Each point is reached from the start by the listed moves, each made 0, 1 or 2 times, or once backwards (-1), plus a little noise. Is the number of moves made odd or even? Then give how often each move was made.
(in the rows, 100 means zero)

Moves:
(1): [144 89 94 85 116]
(2): [85 140 85 112 121]
Start: [119 101 108 122 83]
Points:
[89 181 79 145 124] => even (0, 2)
[75 113 115 137 66] => odd (-1, 0)
[46 193 84 160 108] => odd (-1, 2)

Moves:
(1): [118 87 106 100 105 103 99 101]
(2): [112 120 102 107 112 97 107 108]
(3): [95 106 124 91 92 90 104 101]
(4): [97 88 103 121 108 89 105 104]
(5): [100 91 100 90 134 95 99 107]
(6): [91 110 105 109 105 130 92 104]
Start: [104 112 114 101 108 107 101 121]
Points:
[92 99 76 72 85 98 91 105] => odd (-1, -1, -1, -1, 0, -1)
[81 77 89 131 195 81 107 142] => even (-1, 0, -1, 2, 2, 0)
[116 116 181 63 172 150 87 143] => odd (2, 0, 2, -1, 2, 2)
[127 145 159 76 145 44 128 144] => even (0, 2, 2, 0, 1, -1)

Moves:
(1): [117 92 107 100 103 99 98 85 92 99 102 104]
(2): [106 114 90 88 104 95 103 97 97 107 103 105]
(3): [98 107 120 84 96 93 100 102 106 104 102 91]
(4): [107 114 106 113 105 111 99 97 100 106 90 106]
(5): [90 97 91 97 120 94 96 94 99 91 88 90]
(6): [104 88 103 94 110 118 108 108 97 104 96 100]
(7): [101 97 103 103 100 99 114 97 103 91 104 100]
(8): [107 98 97 104 103 93 103 123 104 103 97 101]
(9): [104 103 97 104 101 105 92 96 117 95 98 100]
(10): [99 100 107 111 110 93 101 93 99 121 102 91]
(11): [99 106 108 109 110 102 93 98 97 93 125 95]
Start: [104 98 90 106 103 90 101 111 101 95 89 96]
Points:
[68 148 106 170 178 67 82 84 85 118 107 58] => odd (-1, 0, 0, 2, 2, -1, 0, 0, -1, 2, 2)
[156 165 115 85 133 62 71 83 110 120 66 104] => odd (2, 2, 2, 2, 1, -1, -1, 1, 1, 0, 0)
[114 47 91 136 143 71 81 69 76 118 86 74] => odd (2, -1, -1, -1, 1, 0, -1, 0, 0, 2, 0)
[81 127 115 117 184 140 77 91 112 118 64 60] => odd (-1, 0, 1, 2, 2, 2, -1, -1, 1, 1, 1)
[151 151 106 135 195 41 65 76 120 119 117 67] => odd (2, 2, 1, 1, 2, -1, 0, 2, 2, 2, 2)
[131 70 126 101 123 91 123 166 124 154 102 75] => even (0, 0, 1, -1, -1, 2, 0, 2, 1, 2, 0)

Moves:
(1): [110 97 91 103 102 100 102 105 94 102 101 94 97 100 104 110 99 95 103]
(2): [91 119 103 103 105 94 112 115 102 103 103 97 106 99 97 105 101 100 93]
(3): [93 97 109 109 102 90 92 106 95 104 99 105 105 105 102 102 92 99 102]
(4): [88 98 92 111 99 108 110 88 103 98 100 101 107 101 97 100 100 107 107]
(5): [100 95 94 95 112 99 105 101 95 96 98 117 107 99 102 108 109 98 97]
(6): [111 101 110 107 108 117 96 100 97 98 97 100 111 99 98 100 108 97 104]
(7): [107 99 104 93 99 111 115 120 93 97 103 105 92 100 102 92 97 104 112]
(8): [99 92 93 105 100 105 93 107 100 94 103 99 100 96 99 98 100 106 103]
(9): [103 98 104 98 108 94 103 97 119 94 98 98 110 104 107 102 100 101 105]
(10): [102 97 94 91 102 95 101 106 103 115 106 100 110 99 93 88 96 93 106]
(11): [101 100 102 103 103 93 102 98 98 91 112 98 93 101 95 94 100 99 101]
(12): [109 103 93 102 90 95 100 101 94 97 106 105 106 100 101 99 99 102 95]
(13): [95 91 97 94 99 103 99 98 95 93 98 93 110 104 95 98 92 114 99]
(14): [103 109 95 106 101 105 90 106 98 99 103 103 104 121 99 90 102 101 93]
(15): [92 96 99 94 100 99 101 100 98 103 112 96 105 101 111 88 106 105 105]
(16): [96 100 90 95 93 108 97 98 102 113 112 108 103 111 93 115 97 102 106]
(17): [97 97 104 103 94 99 102 102 99 102 98 94 101 105 90 96 114 102 103]
(18): [107 112 99 105 106 97 95 93 97 102 104 109 92 103 101 99 98 120 103]
Start: [103 100 93 101 98 99 100 103 103 96 109 90 95 107 92 99 110 102 109]
Points:
[129 116 109 184 122 105 43 70 99 76 70 103 112 162 103 107 115 141 104] => odd (1, -1, 2, 1, 0, 1, -1, 0, 1, -1, -1, 0, 0, 2, -1, -1, 1, 2)
[105 131 83 133 113 101 70 116 102 147 139 98 91 113 25 96 137 118 127] => odd (0, 1, 0, 0, 0, 1, -1, 2, -1, 2, 1, -1, -1, 0, -1, 1, 2, 2)
[103 73 19 79 90 85 113 112 71 68 184 108 118 144 91 84 145 135 108] => even (1, 0, -1, 0, 2, -1, 0, 1, 0, 0, 2, 2, 1, 1, 2, 1, 1, 0)
[103 162 131 92 91 79 170 148 124 85 95 73 66 108 71 66 120 137 112] => odd (-1, 2, -1, 0, -1, -1, 2, -1, 1, 0, 0, 0, 0, 0, -1, -1, 2, 1)
[110 139 47 115 124 154 134 131 90 92 155 106 122 161 86 138 139 182 143] => even (2, 2, -1, 1, 1, 1, 1, 1, 1, -1, 0, 0, 1, 1, 1, 2, 1, 2)
[121 120 75 100 109 100 72 121 121 89 107 100 73 161 102 136 85 96 88] => odd (1, 0, 0, -1, 0, -1, 0, 0, 1, -1, 0, -1, 0, 2, -1, 1, -1, 0)
[67 82 94 104 113 91 120 152 46 95 159 121 169 150 40 34 131 134 129] => odd (-1, 1, 2, 1, 2, 1, 1, 0, -1, 2, 2, 1, 2, 1, 1, 0, 2, 0)
[79 116 99 125 77 137 98 152 104 83 174 111 161 192 111 72 94 168 148] => even (-1, 1, 2, 1, -1, 1, 2, 1, 2, -1, 0, 2, 1, 2, 2, 2, 0, 0)
[59 38 68 102 80 155 121 96 114 45 174 89 126 176 77 51 127 195 186] => even (-1, -1, 0, 2, 0, 0, 2, 2, 2, -1, 2, 0, 2, 1, 2, 2, 2, 0)

Moves:
(1): [114 100 102 104 99 93 105 104 106 99 100 97 92 102 94 101 94 103 101 102 95 107 98 101 106 98 97]
(2): [98 120 105 97 102 95 106 98 104 112 103 103 94 104 98 101 100 98 101 91 102 100 102 93 100 94 87]
(3): [99 99 109 97 92 93 103 101 102 95 104 97 91 99 97 99 92 103 112 94 99 94 101 98 98 101 105]
(4): [98 97 102 106 89 107 94 106 104 99 106 105 100 103 105 99 98 102 90 101 104 109 104 102 102 93 99]
(5): [104 102 105 113 104 101 102 94 99 105 99 109 96 103 94 94 101 103 104 96 104 102 104 94 96 102 114]
(6): [97 100 103 101 101 109 96 95 101 101 98 96 100 94 96 101 101 98 102 94 96 98 94 105 102 99 97]
(7): [103 103 99 101 100 105 110 97 99 101 106 99 105 99 98 101 106 102 103 97 100 100 107 98 103 104 91]
(8): [97 96 109 95 98 104 99 116 99 103 99 99 94 93 101 107 105 103 102 106 97 103 106 101 105 106 90]
(9): [95 99 101 93 96 104 104 107 120 93 93 93 99 92 87 106 97 104 99 107 107 99 96 90 95 101 109]
(10): [100 97 105 99 105 99 102 99 101 113 102 94 100 100 102 105 97 95 100 100 95 98 100 98 101 97 104]
(11): [107 109 90 95 102 101 97 103 99 105 113 99 96 102 104 88 102 106 99 103 98 105 100 97 105 95 98]
(12): [101 93 99 100 95 100 102 102 104 108 102 107 95 94 100 96 102 99 98 102 107 92 98 107 97 99 97]
(13): [105 98 101 100 98 100 94 100 98 98 100 105 106 98 93 100 99 100 95 92 99 99 104 99 98 102 99]
(14): [101 93 102 94 98 102 96 100 109 100 99 105 98 116 97 102 97 96 101 100 99 100 94 106 98 108 94]
(15): [103 105 102 100 104 104 94 102 110 102 104 96 102 102 112 102 103 87 104 96 98 107 99 95 101 98 100]
(16): [100 102 95 100 102 98 106 98 106 97 104 100 89 101 102 109 101 101 93 98 99 105 105 105 99 101 98]
(17): [102 100 97 102 97 97 94 101 102 105 102 97 100 105 101 98 110 105 99 98 99 99 101 106 96 96 99]
(18): [100 95 104 96 103 102 103 100 104 96 98 102 103 101 108 113 93 115 108 103 97 93 96 98 98 96 101]
(19): [92 102 84 101 102 95 95 106 95 106 104 105 98 99 95 107 99 96 111 100 96 99 103 95 98 96 97]
(20): [103 105 105 97 101 100 103 100 101 96 102 99 101 100 100 100 103 98 105 109 98 98 101 103 100 98 105]
(21): [104 104 103 102 94 104 98 107 97 105 104 94 102 98 104 105 102 96 104 101 111 101 99 105 105 104 101]
(22): [98 97 104 95 99 100 106 96 95 101 98 102 102 97 94 98 97 101 105 93 107 112 101 104 92 98 101]
(23): [105 98 97 100 102 108 99 106 98 93 92 95 97 102 105 101 93 104 103 105 98 102 109 102 98 97 98]
(24): [99 102 104 103 108 98 102 105 105 97 103 100 102 99 99 95 93 100 96 96 97 94 95 108 94 99 101]
Start: [99 106 107 98 91 99 96 106 101 107 107 98 92 89 102 107 90 97 100 91 90 98 91 111 103 90 110]
Points:
[128 94 92 65 93 135 112 88 154 86 111 88 101 80 83 96 106 75 85 115 93 74 110 95 95 116 129] => even (-1, -1, 0, -1, 0, 0, 2, -1, 2, 1, 1, 2, 2, 1, 1, 1, -1, -1, -1, 2, -1, -1, 1, -1)
[128 101 76 84 113 68 88 89 137 135 134 119 53 142 135 98 98 71 84 97 67 77 82 140 90 86 105] => even (0, 0, 0, -1, 0, -1, -1, -1, -1, 1, 1, 2, 0, 2, 1, 2, 1, 0, 0, 1, -1, -1, 0, 0)
[148 136 137 115 59 106 64 137 128 195 173 134 65 144 125 128 107 90 137 45 101 130 124 105 120 77 64] => odd (1, 2, 1, 2, 2, 0, 1, 1, -1, 1, 1, 1, 2, 2, 2, 0, 2, 1, 1, 0, 2, 0, 0, -1)
[105 112 96 99 80 122 115 132 155 79 129 112 69 75 89 142 59 134 159 105 134 115 99 116 60 70 178] => even (0, -1, 1, 1, 2, 0, 0, -1, 2, -1, 1, 1, 0, 0, 1, 2, 0, 2, 2, 2, 2, 2, 1, 1)
[78 118 55 103 114 111 140 60 74 101 115 106 94 63 58 131 99 141 149 73 106 115 120 83 74 87 150] => even (-1, -1, 0, -1, 2, 1, 2, -1, 1, 0, 1, -1, 0, -1, -1, 2, 0, 1, 2, 0, 0, 2, 0, -1)

Moves:
(1): [104 103 111 96 105 103 97 100 103 102 101 101 97 104 95 102 100 101 101 93 102 103 96 96 95 98]
(2): [104 95 104 103 96 95 103 108 100 84 102 104 88 92 92 92 95 103 94 101 100 99 95 88 105 103]
(3): [108 93 105 100 99 100 110 91 109 89 92 104 97 98 99 84 92 101 101 104 101 99 96 99 105 93]
(4): [104 94 99 96 100 95 95 99 99 91 96 101 107 97 92 99 97 100 96 103 96 101 97 99 103 104]
(5): [100 97 105 100 104 108 100 95 102 94 103 98 89 103 98 97 98 106 103 95 97 104 99 101 98 102]
(6): [103 97 99 96 104 100 95 102 96 99 104 88 107 106 109 98 100 94 96 91 102 99 104 97 98 97]
(7): [102 103 109 103 98 98 101 89 108 98 97 98 105 99 97 95 104 99 100 101 99 100 98 100 110 100]
(8): [94 103 102 109 102 103 107 94 107 98 103 107 99 91 99 91 93 105 95 94 90 104 95 101 92 90]
(9): [88 97 90 112 102 99 102 93 89 101 100 105 102 104 100 98 114 107 89 118 99 103 98 105 102 87]
(10): [103 100 95 98 101 96 101 102 100 95 99 107 104 95 98 97 102 102 98 98 103 99 106 100 101 91]
(11): [101 100 108 105 100 97 99 98 95 101 110 104 97 105 100 100 94 99 106 96 110 102 96 102 99 103]
(12): [92 98 93 108 113 95 97 101 100 101 93 94 103 105 92 110 95 95 89 104 90 101 109 97 102 103]
(13): [100 94 98 103 105 98 98 99 105 104 103 102 98 101 101 102 99 99 97 97 101 96 99 99 110 101]
(14): [98 97 106 102 109 100 102 96 97 97 101 94 103 97 98 98 101 97 105 99 101 102 95 95 100 107]
(15): [93 96 107 88 113 99 100 87 100 104 102 99 106 105 111 107 100 96 101 102 108 97 101 101 105 110]
(16): [103 96 94 97 97 88 103 101 107 96 102 95 109 106 102 95 105 92 99 98 91 97 105 93 96 94]
(17): [100 87 115 100 106 103 94 103 95 90 105 97 98 99 107 108 93 99 105 111 102 97 106 101 102 94]
(18): [103 105 96 101 103 93 102 95 100 102 99 96 95 94 91 98 102 100 99 105 97 95 90 106 97 99]
(19): [108 100 94 105 99 96 98 104 107 96 99 101 99 103 110 104 98 108 97 100 103 104 106 96 97 100]
(20): [103 96 93 95 98 97 97 101 104 105 96 96 110 100 98 93 103 108 97 108 91 95 110 94 102 95]
(21): [95 109 99 107 101 94 92 108 95 101 94 100 95 101 94 97 98 98 105 98 95 95 97 95 101 102]
(22): [87 99 102 98 91 101 101 100 103 102 95 97 100 99 100 101 99 105 105 95 105 94 95 99 98 95]
(23): [100 104 95 92 102 101 88 114 100 103 108 93 101 112 101 101 96 98 105 105 103 112 97 99 112 93]
(24): [100 110 85 101 92 109 91 99 93 101 106 96 101 99 96 108 99 102 102 108 101 101 107 94 93 98]
Start: [95 95 106 94 96 90 99 100 101 100 102 106 100 93 98 96 88 101 99 101 102 93 97 98 106 96]
Points:
[104 114 84 109 67 85 72 73 94 77 67 72 110 76 36 48 92 133 114 84 103 60 101 64 107 80] => even (0, 0, 1, 1, 2, 2, 2, -1, 0, 2, 1, 0, 0, 1, -1, -1, -1, 1, 0, 2, 2, 2, -1, 2)
[91 43 105 69 146 35 54 112 103 112 118 61 168 149 133 121 80 89 79 82 134 89 109 41 160 153] => odd (0, 1, -1, 2, -1, 2, 0, -1, 0, -1, 2, 1, 2, 2, 2, 0, -1, -1, 2, 2, 0, 1, 1, -1)
[66 7 80 89 131 126 77 28 91 88 83 75 145 116 149 130 88 135 66 195 111 67 163 91 144 78] => odd (-1, -1, 2, 1, 1, 1, 0, -1, 2, -1, -1, 1, 2, 0, 2, -1, 2, -1, 1, 2, -1, 1, -1, 2)
